Each row of a before or after table is a point. The points were changed in one or more steps. Then noise was added and the rows were shuffled. The steps act on columns, c1 being the first. What was done? A step turns or swaps two columns, mirrors them in a line or flattens them onto one, adds a multiple of one to another, or multiplies or shifts one. Angles are multiples of 10 degrees, from the lower column toward the higher: turns from -170 to 170, lines from 10 to 170 but not 90. Use the fewest steps. Two steps may share a column if one is a turn and the other turns, adds or multiplies; they go together, in the order done. Otherwise the lowest column goes first.
In the rows, zero is written as 128.

Before:
[[ 96 150]
 [117  55]
 [ 73 138]
 [160  54]
 [ 92 137]
 [165  92]
 [136  30]
 [103 144]
 [153 120]
 [ 75 115]
 [160 132]
 [111  72]]
After (12 x 2):
[[129  85]
 [106 125]
 [143 124]
 [114 132]
 [141 101]
 [113 137]
 [143 115]
 [127 100]
 [112  98]
 [105 136]
 [135 125]
 [116 133]]
Steps: multiply c1 by 0.4; multiply c2 by 0.4

Before (10 x 8):
[[ 98 124 152 123  94 112 120 119]
 [153 101 124 140 139 115  75 125]
 [108 113  95 142 125  79 117 126]
 [ 97 140 102  88 153 148 162  93]
 [102  98 122 166 128 120 104 130]
 [103 133 131 128 136 119 163  80]
 [ 95 177 150 119 138 134 150 101]
 [141 129 116 131 100 128 133 129]
 [148 100 133 118 129 116 131 153]
 [117 127 123 124 128 119 145 131]]
After (10 x 8):
[[116 104 153 241 151 110 124 120]
 [145 182 164 100 105 140 120 133]
 [118 129 112 135 128 128 159 130]
 [128 109 102 164 177 107 108 121]
 [135  88 110  98 124 119 129 136]
 [127 162 152 128  91  98 127 108]
 [ 91 117 143 170 139  83 128 151]
 [146 130 164 111 143 109 160 131]
 [ 96 160 153   6  90 132 109  99]
 [121 125 139 115 111 122 132 135]]
Steps: turn c1 and c3 by -80 degrees; turn c2 and c8 by 40 degrees; turn c6 and c8 by -40 degrees; multiply c4 by 3; mirror c5 and c7 in the line at 130 degrees

Before (10 x 14):
[[ 78 149 146 139  98 120 182 104  62 142 128  80 124  92]
 [130 120 106 110  98  47 119 141 120 145 108 158  86 146]
 [108 156 140 196 154 146 120  79 119  76  88  57 166  95]
 [116 160 183 148 123  92 149 118 120 159 120 140 130  99]
 [145 166 146 167  77 138 146 133 177  96 156 171 120  88]
 [100 120 180  99 101 113 187 125 127  77 173 130  91 143]
 [149  99 150 206 142 127 164  86 164 123 146  79 154 140]
 [101 167  89 126 123 113 151 112 165  74 115 152 124 161]
 [146 129 133 134 121 107 139 148 117 125  87 111 165 121]
 [129 141 111 154 144  95 146  86 104  95 153 126 174 113]]
After (10 x 14):
[[149  63 148  49 140 173 164 123 166 151 148 108 124 138]
 [143 153 132 122 124 138 140 138 120 164  86 101 125 123]
 [128 119 110 101 142 120 146  89 103 175 154  96  98 114]
 [ 80 160 148 114  98 173 181  99  60 125 129 103 142  91]
 [106 142 139  59 155 199 123  76 121 166  86 119  75  96]
 [100 106 180 160 105 118 187 131 126  89 174 113  78 142]
 [ 99 106  93 134 122 100 151  87 162 125 114 120  72 159]
 [142 195 145  89  79  91 151 102 177 119 156 151  96  90]
 [115 171 183 107 124 104 146  97 118 132 120  98 159 101]
 [131 113 108 145  97  71 121 141 120  86 107  61 143 143]]
Steps: turn c2 and c8 by -50 degrees; add -1 times c14 to c2; multiply c4 by -1; turn c6 and c12 by 70 degrees; swap c10 and c13

Before (13 x 24):
[[140 142  80  91 160 150 109 153 132 151  71 152 129 179 133 149 108 140
  129 104 155 183 163 109]
 [ 96 119 143 186 150 155 105 119  96 130 175 109 139 107 109 133  92 101
  117 173  97 137 117 169]
 [148 107 121  93 144 169 135 166 145 169  93 178 124 192 100 113 140  79
  131 105 130 167 152  58]
 [149 156  96  71 175 157 151 168 112 183  67 134 132 147 101 113 163  63
  100 100 144 169 162 100]
 [ 97 101 109 113 114 138 104 128 121  80 173 118 161 120 133 140 107  99
   71 148 106 117 109 152]
 [ 69 156 143 149 159 137 127  89  96 119 148 148 156 108  95 105 114 131
   85 153  97 111  82 112]
 [ 77 145 135 131 110 173  96 109 107 135 158 104 130 107 180 101  83 109
  118 152  96 109  96 140]
 [144 174 119 115  97 177 133 107 150 164 169 129 161 116 111 177 108 130
  128 127  71 106 142 157]
 [117 112  80 138 154 161 118  75 142 154 167 125 167 111 148 125 125 118
  137 118  83 109 137 148]
 [104 147  93  86 153 128 135 183 167 139 109 136 149 129 130 125  94  86
  168  94 147 179 178  78]
 [121 145  77  82 165 182 126 188 131 173 131 170 104 151  81  91 142 121
  113  99 153 154 164 102]
 [ 94 135 134 117  97 153  90  83 130 135 174 115 179 105 119 121 138 127
  150 149 104 150  97 179]
 [129 144 126 156 111 160  74 120 140 127 142 103 193 118 113 110 103 125
  130 105  90  86 124 169]]
After, 13 rows:
[[140 142  80  91 202 149 110 108 158 149  71 160 130 179 133 149 154 140
  130 104 139 183 163 110]
 [149 105 121  94 159 169 135 140 158 169  93 172 123 192  99 114 167  79
  132 106 106 166 152  59]
 [ 97 101 109 114  97 138 104 108 109  80 173 102 161 120 134 139 129  98
   71 148 105 117 108 152]
 [129 144 126 155  85 161  74 103 124 127 142  79 193 119 113 110 120 125
  129 104  90  85 124 170]
 [104 147  93  86 173 126 135  93 186 139 109 142 148 129 130 125 184  86
  168  94 135 179 177  78]
 [117 112  80 138 184 161 118 124 163 153 166  97 167 112 148 125  76 117
  138 117  81 109 137 147]
 [ 96 120 144 186 191 156 104  92 116 130 175  94 138 108 109 133 119 100
  118 173 108 137 117 169]
 [ 68 156 144 150 212 137 127 115 124 119 149 125 157 108  96 105  88 131
   85 152  83 110  81 112]
 [143 174 119 114  48 176 133 108 124 165 168  95 161 114 112 176 107 130
  128 128  69 104 141 157]
 [149 156  96  71 243 157 151 163 154 184  67 141 133 147 102 113 167  64
  100  99 137 168 161 101]
 [121 144  77  82 214 182 126 143 163 172 130 182 104 151  81  91 187 122
  113  99 135 154 164 102]
 [ 77 145 135 131  93 174  95  82  93 135 156  90 131 107 180 100 108 109
  118 152 111 110  96 140]
 [ 93 135 134 117  54 154  90 138 102 135 173  97 179 104 120 121  83 127
  151 150 100 150  96 180]]
Steps: multiply c5 by 2.5; turn c5 and c9 by 20 degrees; swap c8 and c17; add -0.3 times c13 to c21; turn c12 and c21 by -30 degrees

Before:
[[140 112 122 144 113 128 125 123  80 114 125 141 124  97 131 109 133 149
  153 129 148 110 125 139 137 119 154 147 153 122 154 160 139 116 117 167
  140 142 134 127 139 138 125 108 161 119 110 108 112 139 110 123 129 126
  142 159 126 128  93 107 140 132 111 130]
 [154 128 137 145 119 135 160  83 111 114 148 123 124 146 143 121 126 127
  102 101 142 140  98 155 131 145 160 124 158 142 120 152 133 124 100 138
  113 153 122 145 110 104 115 124 109 141 161 146 104 117 113 129 101 124
  154 117 128 122 127 125 150 169 153 135]
 [136 131 161  94 151 135 129 137 121 127 125 143 151 150 142 134 163 125
  123 122 146 134 114 133 107 139 124 145 120 142 124 146 137 123 120 135
  132 129 118 116 140 107 159 123 119 151 111 111 113 147 133 114 109 125
  104 144 143 143 152 106 130 104 111 125]
 [125 135 118 152  85 120 142 147 157 132 140 123 161 126 116 117 115 127
  125 143  88 119 114 159 110 149 131 148 158 154 129 142 132 143 109 157
  127  93 127  81 146 147 114 137 132 123 142  88 127 123 131 129 142 158
  124 140 152 114 129 144 117 141 147 121]
 [102 110 146 129 117 109 142 155 136 133 101 162 107 164 139 140 145 120
  125 109 117 129 102 142 125 133 122 122 121 126 131 122 127 106 131 149
  154 101 110 131 121 139 105 112 135 119 133 112 133 157 108 122 124 120
  136 145 129 155 119 116 113 101 149 124]
 [130 116 141 128 121  92 131 125 149 134 115 127 138 126 149 117 108  98
   95 136 107 113 129 134 146 121 164 161 129 122 121 124 100 111  87 128
  165 112  94 131 114 137 137 129 104 111 112 134 135 116 136 118 124 134
  124 150 101 126 120 125 141 107 123 109]
 [134 157 115 144 120  96 127 125 108 114 132 104 134 136 154  94 142 156
  119 105 119 106  99 137 105 148 111 166 114 126 154 145 135 129 121  96
  160 120 119 113 129 140 132 150 158 133  69  94 164 118 117 106 107 140
  115 131 141 152 159 134 120 127 120 106]
 [153 120 129 148 159 114 119 131 135 148 165 119 111 106 115  87 116 116
  118 137 119 175 123 130 112 110  91 103 144 124 137 112 133 120 130 131
  118 116 136 125 115 123 119 125 143 130 134 132 119 124 127 118 116 111
  115 140 103 160 112  98 121 136 142 133]
 [103 138 119 161 149 115 138 149 118 145  99 134 149 119 131 107 142 110
  126 146 173 154 118 134 140 140 154 128 112 109 114 129 116 115 158 124
  133 135  92 111  92 116 118 118 125 110 131  73 108 147 137 113 114 128
  122 122 122 126 140 131 125 130 174 117]
 [165 118 109 155 122  76 128 162 120 158 134 137 136 134 151 109 148 106
  126 149 126 132 146 127 143 150 120 127 139 124 130 124 112 140 123 101
  122 113 107 149 154 137 138 102 123 100 139 142 111 138 171 102 101 135
  136 142 109 139  90 138 121 151 137 178]
 [141 127  87 113 125 146 122 152 114 130 122 140 131 157 114 133 148 123
  124 147 139 149 103 120 142 113 132 146 148 123 133 115 137 111  99 112
  118 133 118 133 133 119 122 120 133 106  95 118 100  98 155 122 113 133
  113 120 119  97 145 126 134 143 109  94]]
After (11 x 64):
[[103 138 120 161 149 114 138 149 103 145  99 134 129 129 131 107 141 110
  118 145 173 154 118 135 141 139 154 128 111 109 114 129 115 116 159 124
  133 136  92 115  91 110 118 118 124 110 131  69 108 147 137 114 115 128
  123 122 122 127 139 131 124 129 174 117]
 [136 131 161  95 151 136 128 136 111 126 126 143 144 147 131 134 163 125
  146 121 146 134 114 133 107 139 124 146 120 141 124 146 137 122 120 135
  132 128 117 107 140 116 159 123 119 151 111 104 113 148 133 115 109 124
  104 145 142 143 151 106 130 104 111 126]
 [165 118 110 155 122  76 128 162 107 159 133 136 141 146 143 109 148 106
  133 149 125 132 146 126 143 150 120 127 139 124 129 124 111 140 123 101
  122 112 107 137 153 149 138 102 124 101 138 138 111 138 171 102 100 135
  137 142 109 139  90 139 121 150 137 178]
 [125 135 117 152  85 120 142 146 200 133 140 123 145 122 117 116 115 128
  125 142  88 119 114 159 110 149 131 147 158 154 129 142 132 142 109 157
  128  93 127 147 146  81 114 137 132 124 143  79 127 122 131 130 141 158
  123 141 152 113 129 145 116 141 148 121]
 [154 127 137 145 119 135 159  84  85 114 148 123 131 162 119 121 126 126
  136 101 141 140  99 156 131 145 159 124 158 142 120 153 132 124 100 137
  113 153 121 105 110 145 115 124 109 141 162 146 104 117 112 129 100 124
  154 116 128 122 127 124 151 169 154 136]
 [129 116 141 128 121  91 131 126 180 134 115 127 139 165 125 117 107  98
  115 136 108 113 130 134 145 122 165 161 129 121 121 124  99 111  86 128
  165 112  94 137 115 132 136 130 103 111 112 130 134 116 137 118 125 134
  124 150 101 127 120 125 141 108 124 108]
 [140 112 122 144 114 127 125 123   8 113 125 141 118 104 152 110 132 149
  108 129 148 111 125 139 137 119 154 146 153 122 154 160 139 116 116 167
  140 143 134 139 139 127 125 107 161 119 110 110 112 139 111 123 129 126
  142 158 126 128  93 108 139 132 110 128]
 [152 119 129 148 159 113 119 131 145 147 164 118 114 122 117  88 117 116
  105 137 119 175 123 131 112 109  91 103 144 124 137 112 133 120 130 130
  118 116 135 123 115 125 118 125 143 131 133 138 119 124 127 118 115 113
  115 140 103 159 112  98 120 136 142 133]
 [102 109 145 129 117 108 142 156 148 133 100 163 103 146 126 140 145 120
  160 109 117 130 102 142 125 133 122 122 121 126 131 122 127 106 131 149
  154 101 109 140 121 131 106 112 134 118 134 119 133 157 108 123 123 120
  135 145 128 156 119 116 112 101 149 124]
 [142 127  87 113 125 146 122 152  93 131 123 140 127 130 109 134 148 123
  154 147 139 149 103 120 142 112 133 146 148 123 132 115 137 111  99 112
  118 133 118 119 133 133 122 120 134 105  95 117 100  97 155 123 113 132
  112 120 119  97 145 126 134 143 109  94]
 [134 157 115 143 119  95 127 125  78 115 130 104 122 153 142  94 141 156
  132 105 119 106  99 137 105 148 111 166 113 125 153 145 135 129 121  97
  159 120 119 140 128 113 132 150 159 133  69  94 164 118 116 106 108 141
  115 131 142 151 159 133 120 128 120 105]]
Steps: multiply c9 by 2.5; turn c13 and c48 by -20 degrees; turn c14 and c19 by 70 degrees; turn c14 and c15 by -40 degrees; swap c40 and c42

Before, 9 rows:
[[154 151 197  78 117  77 107 158 139 140 102 165 109 127 136 117 201 148
  162  71 121  90 186 137 111  90 141 127 148 143 107 101 159 143 166 131
  111 107 141 124 168 163 112 169 157  89 107 126  84  98 136 100 121  79
   93 177 150 163  82 100 130 137 131  89]
 [ 82 168 166 139 125 145 141 102 104  92 124  96 140  85 109 125 116 102
  143 101  98  97 171 193 100 138 185 179 141 115  73 121 174 143 147 129
  129  99 173 123 161 141 126 115 106 146 171 129 143  86 155  90 152  92
   83  92 125 174 142 181 109  94 148  89]
 [154 113 163 120 132 138 165 104 134 154  80 147 163 107 153 150 168 139
  133 109 128 132 142 188 110 114 142 136 133 137 150 103 120 145  84 116
  146  94 181 164 113  79 157 116 148 178  93 106 117 116 157 161 115 169
  173 139 127 193 155  97  79 110 126 151]
 [106 119 175 115 121 100 174 153  83 112 142 117 148 106  61 114 146 105
  101 112 108 119 103 128 174 108 103 170  74 122 151 131 114 129 114  88
  116 185  92 172 107  72 159 107 134 144 174 170 154 134 138 116 156 171
  176 181 145 145 115 123 117 176 170 144]
 [ 61 129 135 140 142 152  94 111 160 135  91  78 165 101 141 172 141  88
  151 141  97 156 103 126 111  59 126 118 139 142 112  73 118 184 139  79
  120 109 116  91 124 132 142 107  81  89 134 168 148 123 171  98 127 119
   93 106  66 141 172 116 106 154 109 123]
 [149 151 108 101 109 139  78 135  79 130 154  78 109 119  83 131 132 157
  101 123 179 130 104 141 119 153 172 186 146 118 152  98 110 128  99 130
  169 128 131 187 103 161  82 156 101 170  79 184 142  83 120 153 138 141
  111 127  85 126 134 158 138 171 148 117]
 [136 123 109  73 152 131 171 192 142  95  82 105 123  87 108 172 163 127
  153  89 149 116 186 185  95 132 105 179 117 134 134  84 137 126 120 147
  147 122  81  90  92 118  62  80 100 140 111 148 151  82 118  96 174 143
  150 100  73 159 162 113 144  96 163 102]
 [ 95  90 178 133 189 130 141 103  83 179 164  92 132  97 106 159 103  79
  125 162  87 183 203 145 151 111 150 174 152  90  75 106  79 116  96 168
  108 118 170  91 114 162 146 123  97 167 106 128  84 130 151  98 141  81
  139 153  81 147  94 195 144 129 118 160]
 [134 177 106 120 165 173 171 110 101 147 151  90 120 140 121  93 128  76
   67 141 153 162 122 120 110 135 112 166 139 153 158 136 147 178 169 180
  135 164 145 149  75  73  78 137 151 142  90 129 136 124 123 160  89 112
  180 162  78 118  80 157  80 161  96 114]]
After (9 x 64):
[[ 93  90 176 134 188 130 142 103  83 179 162  92 132  98 107 159  94  81
  125 164  87 182  43 145 150 110 151 173 152  90  75 104  79 113  96 168
  109 119 169 101 114 161 145 123  97 167 130 128  83 129 150  99 141  81
  140 146  79 101  95 195 144 129 118 159]
 [ 81 168 189 139 125 145 140 102 105  92 122  97 141  85 108 125 132 101
  144 101  98  98 134 193  99 137 185 179 142 115  73 120 171 169 148 131
  130 100 172 148 161 141 126 114 106 144 146 130 143  84 156  92 153  92
   85 201 124 130 142 181 107  94 149  90]
 [135 124 139  74 153 131 171 192 140  94  80 105 120  88 108 171 155 128
  152  89 149 117 114 185  95 132 104 180 117 134 133  84 137 106 119 146
  148 121  81 107  93 116  63  80 100 141 112 148 150  81 120  98 172 142
  149 199  73 163 164 111 144  96 162 100]
 [148 151 112 100 108 140  75 132  78 130 151  78 106 120  84 133 115 157
  102 123 179 128 147 141 117 152 170 184 147 116 151  96 111  94  98 131
  169 127 131 186 103 162  81 155 101 171  97 183 141  84 121 152 139 142
  111 113  84 143 135 158 138 174 149 118]
 [154 113 200 119 131 137 166 104 134 152  81 147 164 106 154 149 152 139
  132 109 128 131 107 186 111 116 142 138 135 136 151 103 119 104  84 115
  145  92 179 195 115  79 157 115 148 178  83 106 116 117 158 160 115 170
  172 123 126 143 155  97  78 111 127 150]
 [104 119 171 117 120 100 172 152  84 114 143 116 147 104  60 113 162 106
  100 111 107 122  92 127 173 107  99 170  75 121 152 130 115 158 115  86
  118 184  91 181 106  72 160 108 132 145 151 169 154 134 138 117 155 172
  176  48 143 104 114 121 119 175 171 142]
 [152 151 200  79 118  78 106 159 138 140 103 165 107 127 136 118 190 149
  163  70 123  90  32 137 112  90 140 127 148 144 110 101 160 101 168 131
  109 106 143 141 168 161 112 168 158  90  88 126  84  97 136 100 121  80
   94 105 151  97  81 101 131 137 130  89]
 [133 176 106 120 164 174 172 109  99 146 150  88 119 140 120  93 116  76
   66 140 154 161  97 119 111 135 111 165 139 152 156 137 150 132 168 180
  135 164 145 144  74  72  77 135 151 142  67 131 136 124 125 160  88 111
  178  85  80 138  79 157  79 162  95 113]
 [ 61 131 143 142 140 152  94 110 157 135  89  78 166 101 142 171 141  89
  151 140  97 157 170 126 113  58 127 115 140 141 111  74 117 166 139  81
  119 112 114  95 124 131 142 107  81  90  85 166 147 124 170  98 127 118
   94 140  67 129 172 114 107 154 108 124]]
Steps: add 0.5 times c58 to c40; turn c3 and c58 by -50 degrees; turn c17 and c47 by -20 degrees; turn c34 and c47 by -50 degrees; multiply c56 by 1.6; turn c23 and c56 by 140 degrees

Before, 9 rows:
[[164 159 163  84 108 145 122 114 121  77 126 131 122 158 126 111 107 160
  145 107 159 152  89 147 103  90  79 142 135 157 128 108 152 162 180  90
  170  78 155 105 106 159 100 143 155 151 128 156 189 117  95 103  83 124
   90 162 155 164 122 174 166 178 173 110]
 [175 136 164 119 171 110 162 150 158 137 120 138 154  97  83 180 144  97
  127 158 116 170 112 139  83 126 160 157 106 157 128 100  97 151 152  93
  154 142 142 106 154 103 105  56 103 136 180 137 117 172 153 141 106 179
   85 136 134 133 108 158 105 131 128  97]
 [165 145 148 119  82 111 148 124 157  80  97  82  83 119 123 110  75  99
  194 138 104 124  72 104  81 122  92 168  54 109  83 174 168 157 181 149
   94  73 157 102 106 146 154 145  90 120 125 138  95 119 145 174 146 140
   91 122 146 118 100 165 115 115 161 128]
 [147 119 180 170 131 102 101 134 126 165 154 143  84 123  83 112 170  84
  162  87 171 136 116 114  90 186 160 168 131 108 131 187 153 173 180 130
  162  87 131  84 157 129 144 102 146  97 133  75 107 107 158 105 169  99
  179 104 101 139 159 137 127 122 129 133]
 [ 95 146 173 132 168 113 140 120  75  77 135 156 103  98 154 126 126  95
  119 123  81  82 135 155 160 114 100 150  64 157 146 183 109 133 109 127
  170 121 119 142 162 115  87  71  78 107 122 109 131 120 136 158 141 166
  147  94 155 139 117 175  73  84 142 155]
 [157  73 121 135 173 168 188 137 152 111 143 151 145 173  88  91  83  94
  111 163 156 115 108  77  98 158 163 188 121  74 107 126 149 156 108 168
  110  88 150 165  90  85 102 141 150 135 144 151 158  97 118 108  82 116
  131 110 135  99 162 104 155  97 101 137]
 [183 119 114 104 172  95 162 150 125 133  79 161 118 106  94 100 119 135
  193 149  94  90 122 142  81 137 112 105 133  72 113 112 116 180  95 119
  106 123  86 141 124 126 162 128 160  94 163 153 130 148 141  95  90 156
  111  91 132 134 148 108  81  95  91  99]
 [119 148 121 105 169 125 134 145 159 116 121  95  86 162 154 161 167 147
  132  97 147 137 138 102 138 126  86 121 128  82 108 112 113 172 103  95
  135 109 108  84 134 159 112 124  82 144 110  71 113 103 153 158 170 100
   86 138 155 131 163 188 144 155 117 167]
 [121  94 155 112  83 136 116 114 105 162 135 139 151 131  65  98 120 150
  141  90  91 167 108 116  95 171 169 197  64  86 143 178 125  94 117 156
  157 119  90 160 148 173 147  71 140  89 201 153 135 164 123 135  90 137
   84 127 116 111 141 131 119 156 171 137]]
After:
[[165 159 208  82 107 131 118 113 119  74 146 130 124 156 123 110 109 163
  144 104 160 155  75 149 107  93  54 141 135 116 125 103 151 160 181  88
  103  82 182 105 105 159 125 140 152 150 132 153 192 119 102 100  85 126
   89 165 150 162 120  77 167 180 177 116]
 [165 143  84 118  83 146 146 123 161  79 101  79  83 122 123 107  74  96
  194 138 107 122  87 102  80 121 118 166  53 155  87 187 163 158 180 150
  174  72 184 103 108 144 182 150  88 119 125 136  96 117 148 176 145 139
   91 124 143 122 102  97 114 117 161 128]
 [180 120  44 103 171 166 162 146 121 136  77 157 115 107  91 102 122 135
  194 146 101  87 128 143  77 135 163 107 132 176 114 108 112 182  96 123
  153 125  45 141 122 129 158 127 162  91 157 152 128 147 139  96  87 155
  109  91 136 134 155 165  81  95  89 101]
 [118 143 155 105 164 135 134 144 159 119 124  96  85 160 156 161 167 149
  133  96 146 137 135 102 136 125  85 123 127 195 110 108 113 168 104  94
  116 106  83  85 133 158 103 120  83 144 113  69 114 105 150 156 169 100
   88 136 151 129 165  85 143 156 117 164]
 [161  76 180 136 173 125 186 139 154 116 168 152 147 173  91  88  83  95
  110 163 156 117 113  79  98 161 103 188 120 174 109 125 151 154 107 165
  150  89 173 164  90  84  89 141 150 135 141 148 162  97 120 111  80 116
  133 111 136  98 160 172 156  97 105 136]
 [144 117 119 169 130  94 102 133 127 165 116 144  83 122  82 111 170  89
  163  85 169 136 101 114  86 184 198 168 132 153 131 209 153 174 183 127
   99  83 132  81 157 130 195 106 145  95 134  77 104 111 156 104 164  97
  177 107 101 138 158 127 125 122 128 131]
 [ 95 147 236 133 166 116 139 118  76  75 121 156 103  94 153 124 124  91
  121 119  78  84 119 155 163 117 120 151  66 113 148 202 114 134 110 127
   84 124 111 142 164 116 111  73  81 100 120 109 133 122 133 158 139 171
  145  98 155 137 116  71  76  86 140 157]
 [173 135 194 114 171 130 164 152 158 140 106 142 157  95  85 181 146  94
  126 159 111 173 105 140  84 127 186 159 102 109 128  92  94 151 156  94
  110 142 159 106 150 103 129  53 103 135 180 138 123 176 154 140 106 178
   89 136 139 134 111  86 102 129 127  96]
 [121  93  99 111  83 123 113 113 103 165 141 137 149 129  68  98 122 152
  137  89  89 169 101 114  95 168 159 196  61 168 144 191 124  92 115 157
  109 118  51 161 148 172 177  73 136  89 200 151 136 165 118 132  93 135
   86 128 113 113 138 135 121 159 170 135]]
Steps: multiply c43 by 2.5; turn c3 and c43 by 60 degrees; add -1.5 times c6 to c27; turn c6 and c11 by 70 degrees; mirror c23 and c37 in the line at 170 degrees; turn c30 and c60 by -160 degrees; multiply c32 by 1.3; multiply c39 by 2
